Every row gives one point. Each copy is the shape, with its points in the same order, turned, moved and blurred by noise. Some copies are also mirrored. Which?
In the rows, 128 means zero.

Shape, 6 rows:
[[106 190  95]
 [127  92  46]
 [116 131 200]
 [110 160 121]
 [149 128 130]
 [100 126 191]]
Copy 1 (6 x 3):
[[ 97 181  96]
 [165 104  68]
 [ 76 119 196]
 [ 91 153 123]
 [129 138 156]
 [ 63 115 177]]
Copy 1 is: only turned
Copy 2:
[[ 86 185 107]
 [105 117  21]
 [130  97 174]
 [ 99 147 120]
 [146 128 105]
 [116  91 173]]
Copy 2 is: only turned

Shape (8 x 4):
[[ 68 175  97  85]
 [ 78 132 128 145]
 [200  80 112 142]
 [115 114  78 145]
 [143 155  84 113]
 [111 139 161 142]
 [ 82 117 202 105]
 [ 58 102 157 142]]
Copy 1:
[[ 41 191 127  92]
 [107 192 104 142]
 [153  71 121 137]
 [ 94 132  76 137]
 [ 76 119 133 122]
 [130 180 147 142]
 [154 218 164 112]
 [145 220 105 135]]
Copy 1 is: mirrored
Copy 2, 8 rows:
[[ 70 199 120  94]
 [ 79 132 173 104]
 [178  66 101 144]
 [140 131 141  77]
 [145 164 108 108]
 [108 136 155 152]
 [ 44 113 141 170]
 [ 60 116 184 104]]
Copy 2 is: mirrored

Shape, 12 rows:
[[131  86  98 136 143  89 132 167]
 [ 68 129 223 110 114 142 137  62]
 [132 108 169 138 178 125  92 157]
 [149 125  96 134 117 134  94 157]
 [122 104 171 124 119 173 185  92]
 [150 106 123 115 169 107  93 107]
 [122 107 178  99 169  74  67 141]
 [169 100 136 163 101 159 153 113]
 [100 169 191  26 172 100 173 113]
 [163 101 121 158 110 126 133 104]
 [115 176 197 118 143 100 161  86]
 [ 71 138 186 131 165 144 134  73]]
Copy 1, 12 rows:
[[154 122 148 105 127 142  89 188]
 [ 88 124 183 135 119 111 172  42]
 [136  89 138 142 180 111  99 138]
 [149 121  81 125 129 154  96 154]
 [157 120 168 115 131 158 190  86]
 [140 133 134 100 172 132  74 118]
 [107 104 141 115 166  67  66 126]
 [204 123 129 132 116 167 143 112]
 [ 72 176 155  69 183  69 185 114]
 [188 137 138 125 116 158 107 116]
 [116 185 168 143 153  88 163  92]
 [ 85 134 185 147 166 142 146  79]]
Copy 1 is: mirrored
Copy 2 (12 x 8):
[[132  76  83 165 171 104 133 170]
 [ 72  85 198  93 107 146 154  77]
 [117  94 156 137 189 115  83 140]
 [136 110  90 163 124 136  90 163]
 [132  95 172 123 133 179 190 114]
 [154  89 104 120 162 100  98 112]
 [110  67 149 105 164  61  68 133]
 [168 101 143 183 122 163 151 123]
 [102 117 173  15 134  86 169 150]
 [164  96 114 174 124 130 141 113]
 [103 140 184 100 123  83 167 107]
 [ 75 110 169  93 151 143 147  78]]
Copy 2 is: only turned
Copy 3 (12 x 8):
[[132 110 103 136 108 126 166 166]
 [120  92 244 114  99 173 127  43]
 [164 110 183 121 154 176 149 160]
 [150 125 104 115  97 167 108 160]
 [102  79 175 104 138 135 101  47]
 [181 138 137 108 133 160 164 107]
 [190 111 197 112 112 172 187 149]
 [135  98 131 117 114 118  75  97]
 [ 76 126 236  32 125 155 211  93]
 [155 115 121 134 116 116 102 112]
 [107 138 235  97 117 111 145 105]
 [114 138 226 142 136 170 142  64]]
Copy 3 is: mirrored
Copy 4:
[[147  73  98 153 136 100 115 174]
 [ 91 123 223  93 122 136 133  66]
 [161 105 170 138 190 129 107 162]
 [147 126 106 151 119 143  77 168]
 [137 103 157 120 124 154 163  64]
 [147 106 119 124 174 112  67 126]
 [149  95 188  95 170  89  76 174]
 [175 105 127 176  94 147 123  86]
 [126 149 146   7 156  81 162 118]
 [157 105 119 171 118 121  94 102]
 [132 159 175 102 135  77 147  85]
 [ 93 132 188 112 175 125 135  84]]
Copy 4 is: only turned

Shape (13 x 9):
[[122 161 114 120 106 119 131 104 179]
 [116 171 163 135 161  96 104 112 124]
 [170 165 111 136 192 160 107 120 114]
 [130 145 115  92 129 132 107 151 115]
 [126 138 139 148  96 129 141 150 115]
 [130 169 136 129 138 100 117 107 163]
 [107 114 117 131 115 103 124 178 119]
 [135  89 206 125 107 147 144 138 118]
 [148  77 170 142  98 103 102 127 129]
 [165  77 145 135 249 108 151 110 109]
 [115 164 102 109  92 119 110 102 119]
 [125 129 111 111 109 104 126 116 229]
 [115 108 112 140 165 242 116 103 149]]
Copy 1:
[[119 142 127 163  99 113 117 116 143]
 [126 148 154 125 157 112 103 168 105]
 [179 149 127 114 173 172  83 119 120]
 [143 148 130 106 109 158 138 143 123]
 [142 130 119 148 121 139 168 139  83]
 [133 138 146 149 128 103 101 133 133]
 [136 102 118 130 104 155 165 179 108]
 [120 113 188 134 147 144 201 114  75]
 [125  78 178 128 104 131 152 131  66]
 [136  56 170  84 232 169 112 134 138]
 [110 155 101 121  90 125 118 124 105]
 [113 108 157 179  71 115 116 115 177]
 [117 154 145 173 156 246 112  73 118]]
Copy 1 is: only turned
Copy 2 (13 x 9):
[[132 192 135 111 154 102 120 113 162]
 [148 158 113 120 197 111 140 118 100]
 [218 146  86 119 161 154 140 103 139]
 [148 146 119  78 133 137 113 120 104]
 [144 135 155 125 128 115 126 148 114]
 [140 182 123 113 180  97 124 109 140]
 [113 135 124 103 121  99  91 154 101]
 [119  79 186 122 141 143 126 110 127]
 [127 101 175 140 148 109  73  89 114]
 [147  51  37 141 171 133 150  73 152]
 [134 201 137 113 124 118 123 103 108]
 [106 190 141  98 150  79  84 103 198]
 [168 149 113 144 136 233 107 116 194]]
Copy 2 is: only turned

Shape, 15 rows:
[[172 150 122 147 109  60 143 158  97 152 155  68]
 [100 102  75 111 141 158 105  97 159 122  85  98]
 [169 136 138  89  98  95 145  74 153 143 143 116]
 [149 146 114 202 132 123 118 101 145  71  91 149]
 [159 202 118  93 148  76 180  91 108 154 103  64]
 [144 147 146  92 186 153  62  63 171 131 122 124]
 [185 158 130 159  68 116  83 147 183 179 120 113]
 [138 118  64 123  94  90  97  99  97 172  92 126]
 [108 127 164 198  76 172  92 176 146 164  94  57]
 [129 154  79 141 128 164 170 158 122 114 195  59]
 [177 109  76 137 183  94 137 176 120  83 105 120]
 [143 208 147  88  86 101 169 115 126 138 186 156]
 [129 163  87 193  70 111 119 182 205 123 115 141]
 [188 109 137 154 151 156 146 143 134 174 149 108]
 [ 78 115  94 135  95 132 140 120 174 188 194 122]]
Copy 1 (15 x 12):
[[168 179  82 159  68  85 101 147  90 172 144  97]
 [ 74 123  99 154 160 167 120 141 143 141  86  76]
 [176 114 127 166 132  85 148 162 127 128 112  94]
 [ 96 173  92 177 128 129 108  82 159  55 128 117]
 [163 208 120 174 148  72 163 147  79 169  88  77]
 [142 128 176 126 205 154 104 123 165 123 121  77]
 [176 143 135 189  58 154  93 141 176 150 111 138]
 [110 126 113 196 127 103  59 161  95 141  81 122]
 [ 97 142 131 159   7 197 126  97 142 173 136 102]
 [137 164  44 155 125 172 169 144  85 170 176 118]
 [119 195  30  93 135 115  77 135 127 111  98 106]
 [178 169 149 161 125  92 179 196  97 116 165 156]
 [111 178  77 187  59 157 115 160 200 113 127 167]
 [169 126  95 116 120 134 125  85 120 160 116 146]
 [104  89 103 180 126 131 148 172 146 200 165 163]]
Copy 1 is: mirrored
Copy 2 (15 x 12):
[[119 120 103 155 177  78 137 173 100 167 191 103]
 [115 162  85 112  99 153  43  89 109 106 150 123]
 [132 156 141  79 129  95 139  94 125 162 195 111]
 [129 151 144 184 130  99 121  65 101 106 101 144]
 [108 214  65 107 179  82 146 123  91 169 183  89]
 [163 192 145  67 170 140  53  74 130 137 121 141]
 [131 147 176 165 111 102  88 142 150 203 149  84]
 [132 153 103 149  92 121  80 121  78 188 190 158]
 [ 53 121 173 172 133 147  53 172 103 133 116  68]
 [134 152  92 165 159 162 130 172 129  70 194  75]
 [160 107  47 148 140 103 128 125 116 124  96 140]
 [132 205 157 101 135 103 193 159 137 138 193 130]
 [106 153 152 209  72  87 110 139 174 125 124 116]
 [125 110 122 134 171 180 129 127 139 167 137  92]
 [ 86 146 140 136 108 159  92 142 181 122 227 137]]
Copy 2 is: only turned
Copy 3, 15 rows:
[[152 139 128 116 129  48 106 181  96 151 156 111]
 [ 97  94  88 123 136 170  98 125 157 112  79 142]
 [155 117 155  73 137  93 107  86 135 134 131 150]
 [136 142 140 195 108 138 165 113 108 102  91 153]
 [177 162 113  59 195  97 128 145  96 160 101 128]
 [114 135 130  58  95 150 141  90 160  73  64 110]
 [152 155 189 131  62 120  61 138 134 152 118 112]
 [121  86 105 107  91 113  96 137  94 183  85 162]
 [ 80 130 171 180 117 157  51 160 105 131 129  45]
 [142 143  65 131 147 135 113 159 142 118 211 101]
 [137 113 110 144 124 104 167 217 146  98 111 172]
 [140 185 153  54 125 108 125  97  93 141 199 167]
 [120 189 156 201  87 139  73 149 143 144 141 169]
 [133 106 158 111 110 126 151 160 165 148 156  81]
 [ 69 140 102 114 107 120  79  91 173 177 181 128]]
Copy 3 is: mirrored
Copy 4 (15 x 12):
[[171 192 105 120 146  85 184 158 100 152 132 105]
 [ 70 150  82 124 127 166 125  83 156 105 110  73]
 [159 165  81  82 123 136 155  70 139 169 133 139]
 [160 147 139 148 175 151 126  68 137  66 112 103]
 [143 185 111  87 169 141 206 121 147 197  81 114]
 [ 97 156 121 112 157 150  65  54 153 196 123  80]
 [192 197 112 143  73 122 102 129 170 139 131 107]
 [124 210  67 128 103 141 138  92  94 122  56  95]
 [134 117 147 178  43 103 128 154 165 106 123  62]
 [104 170 112 144 152 158 187 165 121 135 212  80]
 [127 170  75  90 206 135 120 166 114  82 111  92]
 [154 189 141 102 129 153 159 107 101 188 162 194]
 [156 200 106 189 110 130 125 143 176  60 145 155]
 [173 125  81 128 135 158 118 152 115 162 144  72]
 [103 155  54 190  90 153 153 112 120 162 172 151]]
Copy 4 is: only turned

Shape:
[[126 141 126 112 162 121 139 124 116 131  78 129]
 [130 102 124 120 120 120 131 116 139 138 139 138]
 [133 107 151 130 112 124 141 114 134 140 124 135]
 [185 127 145 148 138 152 122 134 130 118 142 128]
 [125 104  84 227 112 194 129 152 121 126 135 140]
 [148 139 141 115 105 144 134 165 134 138 129 141]
 [180 134 151 133 112 124 120 180 107 153 117 123]
 [120 125 130 110 137 181 138 136 140 155 125 130]
 [135 124 157 125 136 107 139 109 128 122 139 140]
 [139 137 154 147 123 111 131 102 132  41 101 126]
 [141  96 156 129 119 130 112 140 106  90 107 135]
 [122 142 130 123 113 127   7 103 140 145 140 131]
 [130 142 138 132 160 106  98 153 138 110  90 143]
 [128 133 151 108 141 108 118 103 136 137 113 107]
 [128 137  96 108 141 130 126 117 116 153 121 143]
 [116 144 156 121 140 142 135 123  87 124 143 137]
 [129 128 118 108 124 112 107 153 140 131 144 109]]
Copy 1:
[[145 140 160 111 162 155 140 129 110 140  89 142]
 [139 117 131 117 110 140 144 109 134 139 143 128]
 [131 125 144 141 102 140 147 108 118 142 129 126]
 [159 112 162 164 123 119 140 155 148 105 131 129]
 [ 83  83 128 159 114 123 104 206 165 165 145 166]
 [145 153 159 118  93 142 138 158 131 121 133 119]
 [180 143 148 133  96 124 131 182  96 120 124 129]
 [138 140 181 116 127 148 128 139 147 167 145 119]
 [134 132 140 144 128 142 151 102 116 110 138 129]
 [ 94 104 139 158 137 146 145 117 124  69  76 110]
 [127  90 165 127 111 138 134 138  97 101 113 120]
 [148 125 139  95 114  69  45  90 141 110 127 118]
 [149 131 148 111 143 160  98 133 113  96  94 145]
 [156 141 146 128 142 137 129  94 114 131 111 111]
 [139 141 141  89 144 123 142 127 138 153 125 145]
 [114 149 169 131 153 122 143 132 103 117 150 123]
 [159 134 120  98 126 138 118 138 129 119 139  96]]
Copy 1 is: mirrored
Copy 2:
[[118 142  93 111 129  98 141 128 142 131  83 134]
 [139  92 126 109 135 120 116 105 132 138 132 126]
 [127  88 132 103 123 116 142 110 128 135 129 139]
 [163 108 115 139 131 146 170 134 116 134 153 126]
 [126 113 142 179 119 206 145 122  62 161 102  91]
 [132 121 139 102 117 148 159 135 156 151 139 126]
 [137 104 137 133 107 123 166 175 153 160 146 128]
 [106 110  92  99 129 163 154 100 153 146 116 111]
 [133 106 128 112 141 104 139 112 122 119 138 153]
 [178 139 155 122 130 114 151 123 109  66 100 170]
 [146  94 130 112 135 140 141 166 122 105 107 155]
 [156 112  93 152  92 168  53 121 181 105 159 161]
 [140 137 125 151 145 118 131 139 162 130 104 151]
 [133 118 105 118 117  96 130 111 157 106 127 138]
 [121 137  93 103 130 122 111 121 128 163 127 133]
 [101 134 107 108 126 134 146 130 119 112 145 150]
 [137 122 128 114 130 125 115 139 161 129 150 101]]
Copy 2 is: mirrored
Copy 3 (17 x 12):
[[118 136 140 113 159 131 125  95 122 140  82 118]
 [143 107 131 117 117 123 135 123 152 143 131 137]
 [149 119 151 116 111 118 148 121 133 141 126 130]
 [188 123 123 142 137 127 123 144 109 151 126  99]
 [142  90 105 227  78 142 142 151 102 167  94 125]
 [151 129 135 107 111 150 125 162 118 127 105 118]
 [157 119 131  89 119 130 121 170  83 163 100 105]
 [137 110 151 134 124 186 131 124 134 133 114 114]
 [151 133 144 117 146 107 146 126 135 133 135 135]
 [152 160 130 153 134  59 118 101 111  94 119 107]
 [154  99 144 125 125  92 110 123  94 112 113 122]
 [129 137 148 132 111 132  32 126 124 177 179 164]
 [123 138 149 129 156 102  85 136 126 142  86 120]
 [125 141 153 102 144 120 122 101 133 147 140 113]
 [126 125 112 115 139 156 122 111 139 153 107 148]
 [136 129 140 130 159 142 146 130  93 121 134 147]
 [114 117 118 106 128 131 104 150 136 139 139 111]]
Copy 3 is: only turned
Copy 4 (17 x 12):
[[137 141 129 130 166 134 130 126  99 144  76 120]
 [117 117 119 104 146 114 142 113 135 132 134 130]
 [139 117 132 105 139 120 157 101 132 130 124 139]
 [171 112 121 105 148 146 111 107 109  93 147 130]
 [114  81 102 164 125 204 107 110 149  91 146 191]
 [151 146 127  92 113 151 132 135 121 125 133 135]
 [180 110 127  99 106 149 140 155  91 120 129 130]
 [126 136 135  93 152 175 119 109 132 156 128 133]
 [142 132 147 112 158 100 147 108 119 116 130 132]
 [144 146 139 141 135  99 124  74 119  56  82 121]
 [135 105 142  93 127 124 128 111 110  87  86 142]
 [141  87 151 116  99  75  41 116 142 164 131 124]
 [155 132 140 129 147 116 104 154 129 113  78 123]
 [146 124 150 119 151 105 133 104 118 147 108  97]
 [115 134 111 123 153 125 116 129 104 160 124 136]
 [127 140 173 113 149 131 127 109  89 125 130 151]
 [120 124 135 111 122 122 117 145 125 127 137  94]]
Copy 4 is: only turned
